Rows are points. Any point is a mix of the corners, with weights that add up to 1. It lies inside the corners' shape when no weight is negative. Is each point inside? If not, which corners have a negative weight?

Corners:
(1): [ 29 -11 -74]
(2): [14 42  0]
(3): [-85  35 107]
(4): [ 3  0 49]
Points:
[-73  33  93] -> inside
[ 2 10  1] -> inside
[ 7 31  1] -> inside
[-7 12  1] -> inside
[26 17  0] -> outside (3)
[10 -1 -7] -> inside

Corners:
(1): [-56 -47 -53  52  98  99  -1 -25]
(2): [ 42 -50  -3  25  31 -15 -42  42]
(3): [  6  76 -27 -16 -57  12  14  13]
(4): [ 13  73 -28  69 -70 -11   9 -19]
(5): [  34   26  -38   19 -115   31   41  -21]
(6): [-59 -65 -11   9  45 -11 -54 -39]
(7): [ 35 -52   4  16  28 -63  71  36]
(8): [-23 -63 -65  14 121  44 -39 -86]
(9): [47 -7 82 27 15  3 28  1]
Points:
[-12 -41 -34  -3 -11   4   2  35] -> outside (4, 8, 9)
[ 10  36 -10   3 -26  12  12   3] -> inside
[ -1  10 -53  33 -32  22   9 -20] -> outside (9)
[ 28 -16  18  46  55 -24  28  60] -> outside (5, 6, 8)
[ 28  -1 -17  34  -3  15   6   5] -> outside (6)
[ -8 -31   9  19  23  -5  -7 -15] -> inside
[ 10  28 -18  46 -21   1   4 -21] -> inside

Corners:
(1): [ 26 -73 -41 -91 -47  12 -81 -34   3  61  -8 -26]
(2): [ 39 -47   0  33  67 -11 -38 -88  26   6  54  72]
(3): [-84 -30 -33   5  27  19 -35   9  -9  15  79 -49]
(4): [ 73 -80 -58 -87  82  38  72  74 -21 -27 -49 -66]
(5): [ 18  55  14 -87 -60 -20 -11 -24 -13 -87  60 -39]
(6): [ 14  25  27 -11 -54  24 -23  -1 -96  44 -25   0]
(7): [-75  55 -15 -18  -2  62 -19  68  36  30   2 -12]
(8): [-43 -31  39 -63 -84  96  38 -26  39  34  16  51]
(9): [-80  -2 -41  58  18 -58  56  -1  60  37 -13 -12]
(10): [ 43  56  59   7  11 -19 -61  63   4 -86 -30 -58]
(11): [ 52  25  27 -61 -17 -40  29  63 -11 -15  43 -74]
(12): [  2 -57 -49  14 -25 -44 -59  -2  40   3  36  61]
(13): [-80   0  41 -54  56 -12  50 -32  34 -28  21  51]
Points:
[-21 -19  -3 -24 -13  12 -16   1  14   6  19  -5] -> inside
[  9   4  15 -47 -13  25   4   4  -1   2   0  -9] -> outside (3, 12)
[ 13  12   9 -40  -8 -15   8  33   2  -6  30 -37] -> inside
[  5 -14 -15 -37 -42  10 -19  31   3  11  10 -33] -> outside (2, 13)
[-25  45  31  17 -10  -8 -34  23  17 -28  21   2] -> outside (1, 4)
[-44   1   1 -18 -32  19 -38 -22  18  17  28  11] -> outside (4, 11)
[  9  -8 -17  40   2 -25 -83  12   2  40  19 -21] -> outside (4, 5, 8, 13)

Corners:
(1): [  35  -71   -7    2  -41   13 -107   47  -58  -18   43   37  -50  -15
    0  -76   81  -14  -13   25]
(2): [-70  19 -21  26   6 -10 -18   2  57 -83 -36 -19  13  36  12  -9  -2   0
 -14  11]
(3): [ 43  24   7 -24  -3 -40 -83  25 -34 -59   5  31 -29  12   4  17  69   9
 -71  -5]
(4): [-68   7  19  13  -5  -2 -10  33 -11 -54   5  52  40 -38  67 -72 -32  -6
  -7 -16]
(5): [ 38 -32  -5   8  18  10 -59  58   8 -65  29  46 -35  58  15  -3  65  -8
 -45  17]
(6): [-49  11  -8 -17  63 -25  24  35 -13 -25 -29 -32  29  -6  25  54 -44 -21
  23  13]
(7): [-64  64  38 -15  26 -28  -8  28  -5 -48 -74  -7 -42 -29  -8 -91   5   0
  33   4]
(8): [ 72  -4   8  26 -32 -10 -68   3 -33 -28  15  25 -64  47  -9 -17  59 -55
 -46 -26]
(9): [-40   6 -31  18   8  36  50  58 -34  73  20 -64 -10  40 -28  45 -10  62
 -49  -9]
(10): [-30 -39  34 -29  16 -42  44   6 -26 109 -15 -13   2  46 -16  14 -38  75
 -24 -13]
(11): [-27 -48 -16 -30  10  58  -4   4  50 -60 -42   9  12 -34 -33  41   7 -10
  -2   2]
(12): [-18 -18 -16 -17 -33  18 -78   7 -86  -8  12  57  -6  59  -7 -50  74  -9
  10  43]
(13): [-65  -1  42  -1 -31  40 -20  41  10  15 -18  19 -34 -15  14  46 -29  27
  39   1]
(14): [-26   0  -6  -4  26 -35 -19 -19 -16 -35 -48  26 -63 -25  -1  -6 -33  41
  -1   7]
(15): [  9  35  25  17  31 -24  34  -1 -16 118 -46 -16  29 -13  -1 -24 -36  91
 -40  27]
(16): [ 38 -35 -13 -19 -47  -5 -16  31 -53  34 -14  -9 -30  34  72 -21  48  29
 -21  38]
(17): [-37 -19  15  24   2 -49  73  -8 -40  45   3  -2  -1 -25 -36   1  -2  78
  -2  18]
(18): [ 96 -43 -18  16 -29 -13 -78  74 -33 -15  41  82 -24   0 -27 -20  37  12
  29   4]
(19): [ 40  13  54  -6 -15  -5  63  17   9  55  67 -79  20   4 -43  57 -67 118
  10  27]
(20): [-15 -26 -54 -18  13  41 -11 -11  73 -19  79  31   5 -44 -10 -12  70  20
  46 -25]
(21): [-30   4 -35 -59  -1 -29  81  16 -53 121  20 -24  -6  19  -8  13 -45  34
 -43  85]
Points:
[-26   3  10 -15   1   3  -4  10  -2 -13 -16   4   5   8   5  -3  10   8
  -3  14] -> outside (1, 9, 14, 18)
[-31  16   1 -24   5  -3  17  29  -7  19 -17 -18  16   2   7   7 -21  32
  13  20] -> outside (1, 5, 8, 14, 17)
[-17  -2   1  -9  -4  -5 -27  15 -32  -4  -9  19 -15  16  -4 -25  22  15
  -1  17] -> inside
[-15  -3  -2  -1   5  -9 -17  20 -19   0 -12  17  -8   1  10 -18  10  16
 -17  10] -> outside (19)
[ -8  -6  -8  12   1   1 -15  18  -3  -5  16  14   6 -19 -33 -33  15  52
   2 -12] -> outside (5, 6, 8, 13, 16, 21)
